Rows are points. Each copy is the shape, with its points in the same order, turned, moved and blurred by noise. Is it also mirrored, or only turned?
(in the rows, 128 means zero)

Shape:
[[133 105 162]
 [138 130 130]
 [141 135 158]
 [158 145 158]
 [104 167  84]
 [121 199  97]
 [167 134  80]
 [111 184  85]]
Copy 1:
[[124  91 137]
 [128 133 127]
 [146 114 137]
 [163 117 126]
 [114 196 148]
 [152 202 147]
 [121 168  83]
 [130 204 148]]
Copy 1 is: only turned
Copy 2, 8 rows:
[[144 117 152]
 [116 122 121]
 [121 104 140]
 [115  87 132]
 [ 62 155  97]
 [ 44 125  94]
 [117 128  64]
 [ 52 142  92]]
Copy 2 is: mirrored
Copy 3 (8 x 3):
[[100 150 120]
 [132 132 110]
 [127 143  91]
 [124 129  77]
 [190 114 149]
 [206 106 116]
 [135  66 125]
 [201 118 131]]
Copy 3 is: mirrored
Copy 4, 8 rows:
[[108 164 145]
 [123 132 131]
 [135 167 139]
 [143 170 117]
 [159  82 153]
 [188  93 131]
 [120  95  82]
 [175  80 139]]
Copy 4 is: mirrored

Shape, 12 rows:
[[121  57 102 159 117 158]
 [134 139 151 168 151 154]
 [ 62 155 135 119 121 174]
 [ 19 138 119 123 120  85]
 [148 136 150 172 127 155]
 [144 146 171 130 103 165]
 [139  96 141 155 121 173]
 [144 167 119 135 120 170]
 [136 150 109 121 126 152]
 [ 45 168 109 139 103 124]
 [106 158 120 118 151 155]
 [103 128 105 126 154  78]]
Copy 1, 12 rows:
[[ 63 131 116  85 184 163]
 [106 112 121 103 101 186]
 [118 203 103 123 104 172]
 [ 94 200 131 195 124 115]
 [115 106 123 101 120 198]
 [158 138 137  89 121 194]
 [100 127 127  72 142 185]
 [149 129  80 108 121 193]
 [142 133  82 108 132 160]
 [116 191  99 181 125 161]
 [126 151  85 111  97 150]
 [108 118 112 155 125 103]]
Copy 1 is: mirrored
Copy 2 (12 x 6):
[[160 107 153 177 139 183]
 [187 137 114 114 171 121]
 [116 193 131 126 181 129]
 [ 64 136 172 109 175  91]
 [194 141 115 110 148 146]
 [173 180 108 115 119 138]
 [181 146 128 153 153 159]
 [150 161  86 100 153 158]
 [129 143  85 119 152 156]
 [ 79 154 160  92 190 132]
 [128 156  95 127 177 124]
 [101  87 126 120 162  99]]
Copy 2 is: mirrored
Copy 3 (12 x 6):
[[166 122 104 179 167 119]
 [139 105 155 150 103 167]
 [136 184 176 166 156 194]
 [ 48 192  97 156 155 194]
 [159 120 149 138 109 147]
 [162 168 180 143 106 127]
 [176 124 145 164 138 128]
 [171 147 163 113 142 171]
 [145 137 148 103 155 159]
 [105 190 118 142 139 211]
 [125 140 165 131 153 171]
 [ 69 133 110 121 142 156]]
Copy 3 is: mirrored

Shape:
[[138 125 157  82 144 176 145 145 140]
 [112 191 103 135 181 155 127 147 118]
 [139 138 121 133 154 174 128 152 220]
 [155 126 141 183 155 147 160  96  88]
 [127 120 170 121 114 154  97 148 104]
 [ 95 139 114 124 202 143  87 170 171]
 [129 118 152  96 188  83 117 105 152]
 [ 73 161 132 160 103  63 193 111 125]
 [165  94 107 124 175 114  91 107  87]
 [166 144 137 136  91 129 108 107 158]
 [122 147 100 141  84 146  91  50 123]
 [130 123  72  98 119 119  71  90 144]]
Copy 1:
[[102  73 115  97  85 119 137 169 137]
 [ 94 159  82 108  98  92 186 122 142]
 [ 38 116 108 140 115  90 138 199 117]
 [119 149 160  92 151 155 180 141 176]
 [122 102 127  97 100 171 145 137  94]
 [ 78 145  69  85 117  80 157 177  81]
 [167 126 122  99 141  78 128 189 112]
 [138 139 200 136 152  61 175  81 108]
 [157 146  84  82 162 151 123 153 144]
 [117 126 140 172 124 147 122 156 123]
 [113 179 153 146 109 150  82 106 135]
 [122 159  90 135 135 115  66 127 115]]
Copy 1 is: only turned
Copy 2, 12 rows:
[[144 105 115  88 199 106 143 151 124]
 [123 151  82 166 178  96 139 112 104]
 [114  72 113 116 155  71 191 110 131]
 [164 139 148 165 169 147 105  97 166]
 [106 109 110  88 158 136  91 147 147]
 [122 127  72 108 123  40 135 111 111]
 [172 161 107  82 109 102 156 141 129]
 [156 135 122 209 122 136 151 215 148]
 [171 147 116 100 118 147 100  94  96]
 [100 101 133 116 127 170 166 134 141]
 [ 80 143 188 146 124 167 130 136  99]
 [113 125 142 104 100 146 144 132  62]]
Copy 2 is: only turned
Copy 3:
[[104 166 149 133 148  73 169 147 157]
 [135 155  54 140 153  83 126 119 186]
 [ 94 137 141 144 196 130 140 151 216]
 [155 119  91 115 159 120 182  72 116]
 [103 187 119 131 140 119 140 140 100]
 [141 158 106 145 192  99  86 171 185]
 [149 115 127  66 160  88 119 180 141]
 [ 82  60  95  97 101  95  90  79 130]
 [201 143 103 108 133 135 154 162 119]
 [ 88 139 115  93 132 166 161 139 153]
 [129 171 110  70  93 180 132  87 165]
 [154 160 121  94  95 167 111 161 182]]
Copy 3 is: mirrored
Copy 4, 12 rows:
[[182 114 122 107 129 145 123 172 128]
 [186 130 127 140 181 115  81  94 141]
 [155 174  67  83 137 149 101 133 160]
 [127 101 108 163 173  84 170 121 132]
 [132  86 163 105 120 139 131 134 145]
 [158 133  99 130 151 189  65  95 164]
 [154  78  64 150 101 157 100 106 106]
 [ 87  75  91 116 175  62  64 122  68]
 [135 110 130 206 101 140 140 101 130]
 [125 134 113  94  88  89 132 108 128]
 [116 152 153 109 117  97 149  66  70]
 [129 163 138 143  80 141 101  78  87]]
Copy 4 is: only turned

Shape (14 x 11):
[[163 127  98 122 115 150 152  61 120 155  91]
 [149 135 107 204 123 106 120 157 141 163 167]
 [138  75  97 106  82 152 196 114  83 137  85]
 [ 81 168 152 105 127 152 154 171 132 170 167]
 [ 77 160 123 109 167 141  95 150  89 154 176]
 [118  89 119  96 107 171 165  78 114 100 120]
 [108 144 178 101 118 153 128  87 100  97  76]
 [142 138  74 164 137  76 133 127 154 159 141]
 [101 157 134  73 128 190 102 135  92 113  94]
 [184  99  98 123 130 118 170 122 148 122 110]
 [116  99  75 131 104 127 126  99 155 140  86]
 [110 143 103 186 184 125 147 156 141 165 140]
 [158  88 109 168 157  87 111 124 159 191 126]
 [100 155 139 128 144 183 102 149 133 150 151]]
Copy 1, 14 rows:
[[115 128 101 114 110 109 135  84 121 162  52]
 [ 82 156 149 124 154 162  71  81 120 163 159]
 [152  87 103 107  72 157 136  81  94 104  83]
 [159  83 196 101 175 106 112  80 125 154 167]
 [112  78 181  91 212 124 107  93 167 131 133]
 [161  83 104 155 129 106 145 110 107 109  85]
 [151 102 173 140 140  90 171 149 114 129  74]
 [ 73 153 105  94 131 118  99  92 128 163 164]
 [150  97 188 102 160 104 180 108 163 100  84]
 [151 148  76 124  95 125 122 108 138 145 135]
 [ 78 130 116 125  94 105 151  81 126 125 107]
 [ 78 116 135 109 173 153 127  80 135 190 184]
 [ 53 125 117 134 108 143  79 105 161 185 142]
 [123 104 191 134 189 124 133  76 161 141 124]]
Copy 1 is: only turned
Copy 2:
[[173 169  98 128 170 150 114 120  91 149 171]
 [136  79 149 152 163  70  77 162  88  94 176]
 [182 193 121 157 165 124 153  95  59 127 103]
 [ 87  62 161 130 116 131 120  97  57 145 122]
 [ 71  57 101 174 126 129 106 133  89 156 113]
 [171 159 101 147 135 171 138  90 110 111 108]
 [112 179 119 130  83 174 144 140 111 144 130]
 [142 104 136 124 189  71  68 145 117 134 154]
 [102 139  99 142  98 190 112 148  61 156  92]
 [172 155 153 125 203 136 115 142 108 111 125]
 [192 154 118 133 140 112  75 129 108 152 120]
 [105  98 170 179 166 103  57 123 101 132 159]
 [179  98 162 167 184  91  92 169 127 159 173]
 [110  72 130 158 108 161  87 139  70 134 135]]
Copy 2 is: mirrored
